Rows are points. The last column is the point's height on a tilted bowl or saddle (a function of degree 2), plus a little noise. Count its main directions that bend up, bend down and stay straight.

Points:
[[  0.5 -14.9  -8.5]
 [-24.4 -34.9 -46.7]
 [ -2.7 -15.0  -8.4]
 [ 21.4  24.0 -13.9]
 [  8.3  -9.2  -4.8]
 [ -9.6  14.0   0.2]
 [-16.7   2.1  -1.2]
 [ 25.5 -12.5 -16.4]
 [ 24.0 -13.0 -15.4]
 [ 19.6  15.0  -6.8]]
Directions: 0 up, 2 down, 0 straight

Points:
[[  3.7  10.6   1.0]
 [  2.4   2.0   2.1]
 [  3.3 -13.5  11.4]
 [-38.3 -12.3  27.3]
 [ -2.1 -21.6  19.5]
 [  7.6  34.3  11.9]
 [-38.1 -16.2  30.3]
 [  3.1  16.3   1.6]
 [  4.8  -3.9   4.6]
 [ -5.1 -12.5  10.3]
 [ -6.7 -30.0  30.8]]
Directions: 2 up, 0 down, 0 straight

Points:
[[ 25.9 -26.3   5.5]
 [-18.5 -18.3 -27.4]
 [-17.3  -2.7 -17.3]
 [-18.2   6.1 -16.9]
 [-23.4   5.2 -24.2]
 [ -4.6  -4.3  -4.3]
 [ 10.3   2.0  -8.2]
 [ 13.3  -2.2  -6.7]
 [ 22.6 -43.2  17.2]
 [-20.1 -19.1 -31.6]
 [ -5.1  -4.1  -4.6]]
Directions: 0 up, 1 down, 1 straight

Points (15 x 4):
[[-15.6 -11.8  -8.9   3.5]
 [ 14.2   2.0  -0.6  -1.1]
 [ 12.0 -11.3  -3.1  -1.5]
 [  1.7 -20.9  -2.2   4.5]
 [ -6.4  22.5 -14.5  -3.6]
 [  7.8  49.9  14.8  49.4]
 [-31.5   4.9  -2.1  10.0]
 [ -7.8 -30.9 -10.1  14.8]
 [  5.5  18.1 -22.6  -5.2]
 [ 15.6   8.2 -11.0  -0.4]
 [-15.6 -38.1 -19.7  24.2]
 [  2.3  23.0  26.1  23.2]
 [-13.9   1.6  29.7  25.6]
 [ -7.7  -6.8  -1.8   2.4]
 [-30.2  -6.2 -10.7   4.8]]
Directions: 2 up, 1 down, 0 straight

Points, 16 rows:
[[ 10.1  15.6   7.3   3.5]
 [ 15.5  -4.2   3.2   0.6]
 [ 10.3  -0.1 -22.8   5.7]
 [ -0.8  22.1   3.7   5.0]
 [-26.3  -0.5 -28.2  21.9]
 [ -7.8 -13.4   5.3   1.7]
 [  5.0  -4.9 -19.3   2.7]
 [ -6.6  12.0 -36.1  17.4]
 [-23.3  13.4   2.9  10.4]
 [  9.5  -5.0  -6.7  -1.2]
 [-25.7  17.3  -8.9  14.9]
 [-19.6  17.0 -33.1  22.7]
 [ 55.8  -7.5  15.6  53.2]
 [  9.4  24.3  -9.9  10.0]
 [ -6.8   8.4   8.5   0.4]
 [ 35.0  -7.1   5.1  17.5]]
Directions: 3 up, 0 down, 0 straight

Points (15 x 4):
[[ 19.2 -18.5  20.9  20.9]
 [  7.5 -14.7 -23.3   8.8]
 [  1.8  29.3  10.4  11.0]
 [ -7.8   3.1 -10.1  -1.1]
 [ -8.5   2.9  21.4   6.9]
 [-15.1   2.4 -28.7  10.7]
 [ -5.0 -15.7 -17.9   5.7]
 [-19.7  -9.2   7.7   5.7]
 [ -0.4 -13.8 -13.1   2.8]
 [ 48.8 -24.8  10.0  54.4]
 [ 15.0   0.0  -7.7   1.3]
 [ 11.3 -21.2 -24.2  14.7]
 [ 21.8   6.6   9.4   9.3]
 [  7.5 -19.1   3.8   6.7]
 [ 27.6  36.1  -9.1  21.4]]
Directions: 3 up, 0 down, 0 straight

Points, 24 rows:
[[-14.2  15.4  -9.4  -7.4  16.0]
 [-11.6 -29.1  18.5  14.5   6.5]
 [  3.3   0.6  -4.7 -19.3   2.3]
 [  2.4 -28.7   8.1  -5.1  17.3]
 [  2.8  14.5   5.8 -26.2  -2.9]
 [-23.9  22.2 -24.4 -37.9  35.2]
 [ -2.7 -13.3  10.3 -33.6   3.1]
 [ -0.7   9.8 -27.7  17.3   5.4]
 [-10.4 -37.2  -2.4  10.5  18.1]
 [-31.9 -40.9  22.9  -3.7 -36.9]
 [ 25.4   1.0   5.6  10.8  11.3]
 [ 32.9 -10.5  -3.6   5.0   7.8]
 [ 25.1  12.5  13.9   5.7  10.3]
 [ -3.3   7.0 -15.8   1.7   8.1]
 [ 12.0  -9.7  -1.5  25.2  20.8]
 [  0.8  12.2  -7.8 -20.5  -0.1]
 [  7.0 -34.8  23.3 -12.4  21.0]
 [-20.6 -24.3  15.8  12.5  -1.7]
 [ 13.6  -1.5   9.8 -31.5   1.7]
 [-15.7  -5.8 -36.2  -8.4  23.7]
 [ 16.6  -5.6  11.9  -0.8  13.5]
 [ 16.9 -31.9  16.3   0.6  34.9]
 [-19.3  11.2  -7.5   5.3  22.8]
 [-19.7  16.8  18.7   0.4  11.2]]
Directions: 2 up, 1 down, 1 straight

Points:
[[ 27.3  24.5 -20.1  31.1 -17.8]
 [ 15.1  22.9  23.4  15.6  18.9]
 [  1.9 -35.3  19.6 -10.2 -17.4]
 [ -1.5   1.6   8.1 -18.3  -9.5]
 [-45.0  12.3   2.6 -23.2  13.4]
 [ 15.0  17.2  36.6  -8.4  23.7]
 [ -1.9  14.0   9.8   5.7   4.2]
 [-18.3  26.7   4.6  -8.5  -5.3]
 [  7.7   8.6   2.5 -19.9 -17.4]
 [ -8.1   7.8  -3.6 -10.9  -8.6]
 [ 14.0   9.3   3.6  11.5  -2.2]
 [  6.0  18.8   3.8  12.2  -2.3]
 [-19.9   1.2  24.0   4.0  27.8]
 [ 22.9 -26.6 -28.9  14.6  -8.8]
 [  0.2  13.6   5.5   3.1  -0.9]
 [  5.3  36.4 -16.2  -1.2 -30.9]
 [ -2.8  13.6   5.7  -7.4  -4.9]
 [ -5.5   7.5  -6.0 -17.1 -14.4]
 [-41.0  -2.9  19.8 -24.1  26.2]
 [ -7.3   2.8   8.7 -31.9 -19.9]
 [-23.3  -3.1  30.2  17.5  39.4]
 [ 25.1  18.6   0.3  33.5  -6.0]
 [  0.3 -11.0 -15.6 -18.0 -12.6]]
Directions: 2 up, 2 down, 0 straight

Points, 25 rows:
[[-16.7  -6.7  47.6 -14.6 -19.5]
 [ 16.2   7.3 -24.8  -7.9 -18.6]
 [-28.5  -8.1  -4.7  11.4  -1.7]
 [-15.1  -2.6   3.3  44.2 -34.1]
 [-22.7  11.5   3.3  17.0 -14.2]
 [ -0.1 -12.9  -4.3  -8.9   5.6]
 [-10.4   4.1  17.0   8.6  -2.1]
 [ 17.2  39.0   4.3   6.1 -42.8]
 [ 12.2  -3.2  17.1   9.5  -0.9]
 [ 42.7  -1.3  34.7  29.0 -20.5]
 [ -5.5  -1.2   0.1  10.5   0.3]
 [ 25.5   6.0   7.3 -13.5 -11.1]
 [-30.7  -7.8  13.7  17.2  -5.7]
 [ 25.3   1.4 -20.4 -23.5 -23.1]
 [-13.7  -2.5  17.6  -2.1   4.5]
 [-16.0  10.7 -15.4  13.3 -17.8]
 [ -6.0  -9.0  23.3 -20.2  -0.9]
 [  2.6  17.5  25.5  16.2 -20.3]
 [  8.3   2.3 -39.8 -32.5 -37.2]
 [ -6.6 -25.5  17.1  -3.5   1.7]
 [-24.2  18.3  -7.6   6.5 -16.0]
 [ 19.4   1.3 -11.4  13.0  -7.3]
 [-16.9 -11.9  10.8   6.2   5.3]
 [ -3.7   2.8  -4.1  23.0 -11.1]
 [ 19.5 -22.1 -20.2  19.0  -8.0]]
Directions: 0 up, 3 down, 1 straight

Points (42 x 7):
[[ 21.0  23.8  13.9   2.0  -5.0   3.9  -2.1]
 [-26.8 -16.4  -4.2 -35.8  -3.1  17.4  18.9]
 [ 13.7  24.5 -16.9   2.3  -2.7 -19.7   3.7]
 [ 11.1   6.7   8.8 -24.2  15.5 -14.5   0.9]
 [ -6.9  13.2  -2.0   1.4  15.1  34.8  22.7]
 [  4.0 -30.8   2.5 -20.0   3.6 -15.3  17.8]
 [ -0.4 -19.7  23.7   5.3  -1.2  18.3  19.0]
 [  0.1   1.8  16.6 -14.0   5.2  13.3   7.3]
 [-22.0  -5.7 -13.4  -9.0  -4.6 -12.0  14.2]
 [  7.7 -13.7 -16.4 -24.5 -12.3   8.5  13.4]
 [  4.2  29.5  20.5  20.1  15.3 -19.2  24.4]
 [  4.5  -4.7 -16.0 -22.5 -21.1  46.1  30.9]
 [-43.6 -11.2  -4.8 -11.7  -6.3  53.9  44.8]
 [ 19.7   8.4  22.0   2.3  -4.2  -0.3   2.6]
 [  3.3  19.7  -8.4  29.8  40.1  -0.7  22.8]
 [-21.4   2.7  16.3 -28.4  -1.6  23.1  12.9]
 [-21.0   7.2   6.5 -23.1  -3.2  -0.4   8.7]
 [ 28.1  -5.5  16.2   0.5   6.3   2.4   5.1]
 [ -2.1 -38.3  21.8  -5.6   5.3  14.8  27.5]
 [ 15.5 -14.7 -15.9  28.1  -7.2  12.4   8.6]
 [ 17.9  -5.1 -21.8  -3.1 -38.1  -8.4  15.4]
 [-31.9  23.3  -5.0   7.6  10.7  10.2  25.8]
 [-15.4  20.8  19.7  21.4   9.3   7.0  26.3]
 [ -2.5  -1.0 -14.7  23.1  -9.4   8.8   9.7]
 [-18.8  42.1 -17.0 -34.9 -18.2 -12.0  18.8]
 [-10.5   6.0 -12.0 -12.1 -10.7  27.0  15.4]
 [  4.8 -11.2   7.2   0.7   7.0  20.5  13.4]
 [  7.2  -1.2  21.4   5.4  -5.2  45.8  23.3]
 [ 18.8  10.9  16.3 -16.3  39.4 -20.9   8.2]
 [  2.5  11.3  -3.6 -26.9   8.7 -31.4   6.8]
 [ 15.0  -5.5 -17.5 -42.7   4.3  -6.0   6.4]
 [-11.7 -14.7   5.3 -13.2  17.1  17.5  17.0]
 [  9.2   2.8  17.4 -20.4  13.7  11.4   5.7]
 [ 30.7 -17.8  -2.6  -8.0 -27.8   4.5  11.1]
 [ -9.6   7.4   7.0  -9.8   7.0  -2.4   7.6]
 [ -9.3  -7.7  -4.9  10.5 -34.8  -5.0  14.1]
 [ 18.8   3.9   2.4  -4.9   2.1  25.4   6.5]
 [-34.0 -15.9  20.4 -24.2  -7.2   7.4  16.2]
 [-16.0 -18.0 -13.5  28.3 -31.2 -26.1  28.0]
 [-40.1  12.6   5.9 -11.1   9.1  -2.6  20.7]
 [  3.2 -20.1   0.5  -4.3 -33.5  -3.8  15.2]
 [ -5.9 -21.9  -4.7  12.7 -23.3   8.5  14.3]]
Directions: 3 up, 0 down, 3 straight
